Rows are points. To make a cloud, some directions were put in groups of two or more. Within a group, all points are equally far from the middle, so they leave a hole (a ring in 2 directions, a hollow ball in 3). The other directions are filled evenly. Then the cloud was stretched, turned, moved and blurred a little. Count the holes, and give their numbers of directions, smallest first.
In the rows, zero is written as 128.

Cloud:
[[112 139]
 [152 158]
 [168 119]
 [156 157]
 [157 107]
 [ 96 106]
 [131  92]
 [136 154]
 [162 112]
 [176 140]
 [115 141]
 [117 143]
 [175 142]
 [175 142]]
Holes: 1 (2)

Cloud (20 x 3):
[[159 118  86]
 [181 126 124]
 [127 173 100]
 [164 119 150]
 [117  93 125]
 [127 166  91]
 [144 147 162]
 [135 110 157]
 [ 86 122 120]
 [110  96 126]
 [139 174 102]
 [160 112 149]
 [132 179 128]
 [ 92 159 137]
 [ 91 121 105]
 [160  97 127]
 [123 146  81]
 [151 102 146]
 [119  92 118]
 [107 103 102]]
Holes: 1 (3)

Cloud, 27 rows:
[[129  98 110 105]
 [174 139 119 111]
 [124  83 153 124]
 [138 121 143  87]
 [131 167 101 157]
 [111  90 140 162]
 [138 103  96 121]
 [101 133 123  98]
 [128 120 143  87]
 [166 163 143 149]
 [147 129 178 134]
 [164 157 154 146]
 [150 162  92 143]
 [124 145 168 172]
 [105 144 100 147]
 [ 87 149 137 144]
 [149 169  98 111]
 [156 109  98 140]
 [158 152 137  95]
 [160 131 152 102]
 [104 131 161 173]
 [138  87 163 138]
 [155  92 153 143]
 [ 96 103 160 148]
 [126 180 156 141]
 [171 164 133 136]
 [ 95 112 152 163]]
Holes: 1 (4)

Cloud:
[[133  61 133 104 148 100]
 [143 129  98 153 135 142]
 [118 151 135  87 179 104]
 [124 108 116  72 155 174]
 [172 104 127  91 147 160]
 [129  96 145 122 120 125]
 [177 120 109 135 163  98]
 [101  70 131 154 149 158]
 [114 103 120 124 156 181]
 [178 102 125 119 117 148]
 [140 134 108 134 146 109]
 [149 102 151 144 154 118]
 [159 116 137 115 143 143]
 [138 100 122 141 160 148]
 [145  93 130 119 115 124]
 [ 82 152 146 119 171 109]
 [ 87 100 145 146 158 105]
 [119 126 141  88 174 143]
 [122 100 134 124 173 138]
 [122 171 136 145 145 150]
 [116 108  81  95 165 105]
 [188  89 144 139 121 117]
 [ 93 161 161 165 141 118]
 [150 142 167 109 173 134]
 [144 117 154 177 154  85]
 [138 104 115 158  88 110]
 [168  88 155 140 128 120]
 [ 97 161 136 155 136 109]
 [110  95  91  94 159 112]
 [115 140 176 141 112 107]
 [174 102 100 135 138 154]
 [140 115 121 110 177 158]
 [146 109 126  98 165 102]
 [164 102 138 117 123  72]
 [158 134 107 101 120 113]
 [188 100 152 173 116 100]
 [141 154 170 142 164 117]
 [112 118 113 100 167 167]
 [130  85 134 145 106  93]
 [154 137 124 124 126 149]
 [156 187 142 125 128 130]
 [112 150 110 156 127 152]
 [148 116  60 127 146 112]
 [171  92 131 155 121 124]
 [157 135  84 108 181 129]
 [145 120 134 155 168 113]
 [189 142 106 114 140  77]
 [113 113 124 170 146 128]
 [104 132 118 146 129 115]
 [172 136 182 129 115 156]]
Holes: 0

Cloud (91 x 9):
[[168 146 143 128 117  83 115  75 102]
 [150 113 136  69 150  92 143 105 107]
 [102 122  85 111 110  65 154 138 119]
 [130 144 150 123 133 128 140  94  89]
 [ 91 125 140 104 102 152 157 130 105]
 [143 110  89  95 158 120 110 127 112]
 [148  94 144 124 175  57 131 114 153]
 [140 124 113 110 150  88 118 138  74]
 [112 134  81 124 153 110 123 114 133]
 [ 78 147  98  84 114 161 154 156 134]
 [171 153 100  85 127  93 120 113  92]
 [116 144  84 135 152 106 144 128 113]
 [122 104 123 155 141  72 131 132 155]
 [113 136 132 106 114 130 133 133  91]
 [155 115 127  93 160 113 138 136  75]
 [144 117 121  90 129  84 122  82 148]
 [148 148 131 172  94  87 137  94 163]
 [123 137  84  84 123 141 109 157  98]
 [ 97  80 127  88 144 102 119 166 109]
 [146 108 118 148 142 159 122 140 134]
 [132 149 101 119 130 144 132 103 151]
 [157 109 126 136 144 123  96 117 162]
 [ 89 117 115 114 154 122 159 135 105]
 [164 125 143 100 124 173  98 108 113]
 [144 135 130 135 131 124 161 111  84]
 [148 169 122 116  93 135 110  72 100]
 [150 136 144 102  91 123 109  91 158]
 [134 112 118 139 165 130 114 153 118]
 [103 107 156 120 156 160 127 138 158]
 [113  90 104 155 152 100 111 127 161]
 [137 125 117  83 177 138 136 157 138]
 [ 93  63 145  93 148 119 131 158 106]
 [140 129  68 147 159  92 128 116 128]
 [132 112 142 127 120  71 101  89 151]
 [138 123 168 129 167 100 120 114  79]
 [165 145 135 127 132  91 114  65 151]
 [106 119 115 115 135 103 135 139 167]
 [121  73 138 134 115 104 113 143 130]
 [ 81  93 106  86 166 126 136 164 129]
 [180 119 112 126 187  96 138 135 117]
 [152 131  71 130 145  98  93 165 142]
 [157 128 112 164 150  95 141 146 163]
 [174 126 136 147 165 106 136  87 113]
 [140 131 148 118  89 170 113 132  84]
 [155  93 138 108 117  82  94  96 134]
 [166 119 155 138 153 105 176  86 107]
 [152  72 133 119 151 126 112  80 105]
 [140 133  76 151 139 107 105 147 138]
 [117  98 119 131 145 129 142 183 141]
 [183 136 109 117 157 122 145 143 124]
 [143  87  86 117 132 122 102  81 123]
 [136 127 111  66  75 123 134 123 104]
 [118  74 127 125 105 105 178 109 123]
 [129 119 107 148 155  84 124 170 144]
 [121 157 118 124 108 118 114 126  94]
 [128 142 147  88  73 133 127 128 122]
 [128  86 119 174 112  82 118 134 130]
 [126 102 132  90  85 129  89 101  91]
 [147  53 148 122 159  89 137  68 126]
 [151 167 131 117 171 108 125  94 144]
 [155 136 124 134 132 117  95 128 167]
 [167 143 149 104 135  87 157 121 123]
 [120 150  83  97 160  75 112 163  90]
 [153 152 153  84  79 150 100 103  90]
 [135 155 109 103  99 127 130 115  85]
 [150 120 104 124 154  88  90  99  87]
 [111 124 134 130 168 114 113 150 127]
 [111 126 161  97 133 105 151 114 100]
 [105  67 131 186 142  98 128 126 132]
 [190 111 111 127 146 100  96 129 140]
 [123 133 152  90 123 129 114 106  86]
 [117 119 135 167 126  89 150 135 125]
 [113 193 115  93 135 108 110 160 110]
 [133 158 129 108  92  97 127 137 142]
 [130  63 160 109 164  91 177 100 102]
 [132 101 133 101 151  94 143  82  92]
 [149 114 109  82 117 136 128 141  76]
 [156 151 125  61 138 154 120 127 133]
 [155 153 122 126 180 104  97 153 136]
 [128 119 126  89 129  82 162  80 130]
 [143 145  90 117 113 144  71 132 141]
 [165 101 117  79 122 101  84  88 116]
 [144 126 149 132 142 109 127 163 155]
 [161 144 162 117 140 104 124 108  80]
 [130 121 150 132 143 100 181 122 163]
 [142 140 122 158 134 148 125 155 114]
 [171 151 112 106 172 101 103 138 137]
 [164 156 146 114 127  94 157 160 142]
 [179  86 131 145 173  65 101 104 147]
 [147 136 135  62 109 143 117  81 134]
 [ 95 135  93 108  84 136 122 147 159]]
Holes: 1 (3)

Cloud:
[[124 162  87  89 153 144 124  99 134]
 [ 92  89 109  97 147 153 140 159 134]
 [172 125 158  92 100  94 128 141 155]
 [128 119 121 125 168 124 180  99 118]
 [114 131 128 146 100 125 161 133 100]
 [134 108 130  99  89  90 188 160 131]
 [121 137 109 113 131 133 157 157  99]
 [129 141 134  83 164 161 100  94 133]
 [157 158 122 138 112 188 123 136 146]
 [128 146  94 113 156 176 170 117 139]
 [138 157 140  60 121 106 122 159 150]
 [171 140 122 129  76 108 146 115 197]
 [124 139  79  79 145 137 156 116 111]
 [146 157 116  70 179 182 149 104 138]
 [141 114 137 113  82 143 108 146 186]
 [105 138 164 115 152 157 155 152  98]
 [141 134 127 153 104 112  95 109 157]
 [119 146 134  95 104 139 121 155 151]
 [111 137 106 140 171 143 160 112 129]
 [146 110 103 135 117 123 106 140 177]
 [138 104  96  88  95 131  99  97 118]
 [ 77 113 148 131  95  99 136 133 102]
 [149  90  95 124 105 134 100 132 125]
 [ 95 169  99 144 131 117 133 140 134]
 [156  98 151 135 139 176 131 163 140]
 [ 91 158 117  85 198 109 136 120  82]
 [154 150 113 160 127 150 102 104 163]
 [ 74  92 170 135 127 103 119 131 120]
 [121 114 117 115 104 155 169 115 130]
 [144 145 114 134 182 132 141 148 114]
 [164 135 110 147 149 169 107 118 125]
 [114 161 169  96 153 172 103 130 139]
 [115 139 101  98 116 135 136 114  94]
 [121 135 141  62 114 114 148 149 102]
 [178 153 120 141 139 135 118 116 125]
 [104 136 131 100 148  83 150 136  97]
 [143 117 118 135  91 149 114  70 121]
 [136 108 114 154 144 166 178 131 145]
 [ 97 109 133 111 185 186 151 161 164]
 [105 154 101 137 141 146 138 114  75]
 [179 138 105  98 139 117 124  93 112]
 [139 134 113 141 140 101 166 119  83]
 [120  91 121 160  80 135 163 170 159]
 [159 129 156  73  95  91 136 108 119]
 [179 109 108 117  91  67 136 135 131]
 [121 146  72  84 156 136 153 134 109]
 [146 166 113  95 116 112 113 127 132]
 [139 126 171 133 116  96 102 154 143]
 [150 129  96 157 146 119 127 110  90]
 [152 128 149 113 118 189 128 142 191]
 [131 170 123 147 113 119 150  63 118]
 [202 122 108 142  99 129 144 141 146]
 [162 128 157 144 139 162 117 136 136]
 [141 143 128 161 120  57 150 132 137]
 [146 195  98 131 117 127 143 153 149]
 [153  77 112 149  98 147 130 133 161]
 [138 140 159 113 160 149 110  77 146]
 [132  98 158 123 126 153 110  81 151]
 [135 166 165 105 165 215 127 155 183]
 [ 85 147 186 125 118 132 136 116 149]
 [168 166 110 132  93 104 123 128 175]
 [103 129 106  99 117 128 136 164 100]
 [174 133 134 106 123 172 123 147 149]
 [153 107 108 134 102  61 133 119 173]
 [132  69 121 112 130 133 137 135 150]
 [120 155 154 120 107 138  91 148 165]
 [ 89  76 117 117  97 125 150 130 115]
 [130 119  94 159 126 144 154 160 144]
 [187 144  91 126 117 135 145  94 176]
 [140 158 125  91 147 141 175 146 128]
 [131  89 143 130 144 171 145 176 148]
 [143 141  88 116 127 157  80 123 127]
 [125 115 190 152 156 150 118 123 139]
 [137  98 114  84 186 134 123 115 147]
 [104 146 126 168  92 119 154 135 140]
 [ 78 119 121  74 153 171 126 134 173]
 [136 121 145 123 171 144 111 136 134]
 [138  63 116 121 128 141 137 103 146]
 [101  99 150 146 139 127 128 122 106]
 [122 164 101 122 151 133 154 175 139]
 [129 127 155 136 166 148  99 142 109]
 [144 129 126  68 125 108 108 121 157]
 [107 158 149  98 139 141 134 124 149]
 [117 104 147 143 118 106 110 157 155]
 [132 148 118 104 151 183 122 111 181]
 [149 106 111 104 129 150 110  87 137]
 [102 156 137  80 118  89 123 133 102]
 [130 164 114 116 126 111 155 161  86]
 [156 109 124  60 154 137 113 125 151]
 [145 100 147 125 115 157 113  89 136]
 [126 148 156  89  83  90 150 158 121]
 [175 158 147 143 108 115 134 110 169]
 [137 107 152 121 130  76 145 121 113]
 [116 173 104 110 114 139 105 168 133]
 [149 136 109 130 102  76 110  86 163]
 [ 92 121 126  72 166 203 129 151 107]
 [110 153 113  89 122 138  94 121  77]
 [160 164 146 125 140 174 111 117 111]
 [ 75 131 152 139 182 148 123 125 114]
 [154 167  85  98 128  94  97 117 146]
 [106  84  88 137 134 136 111 131 134]]
Holes: 1 (2)
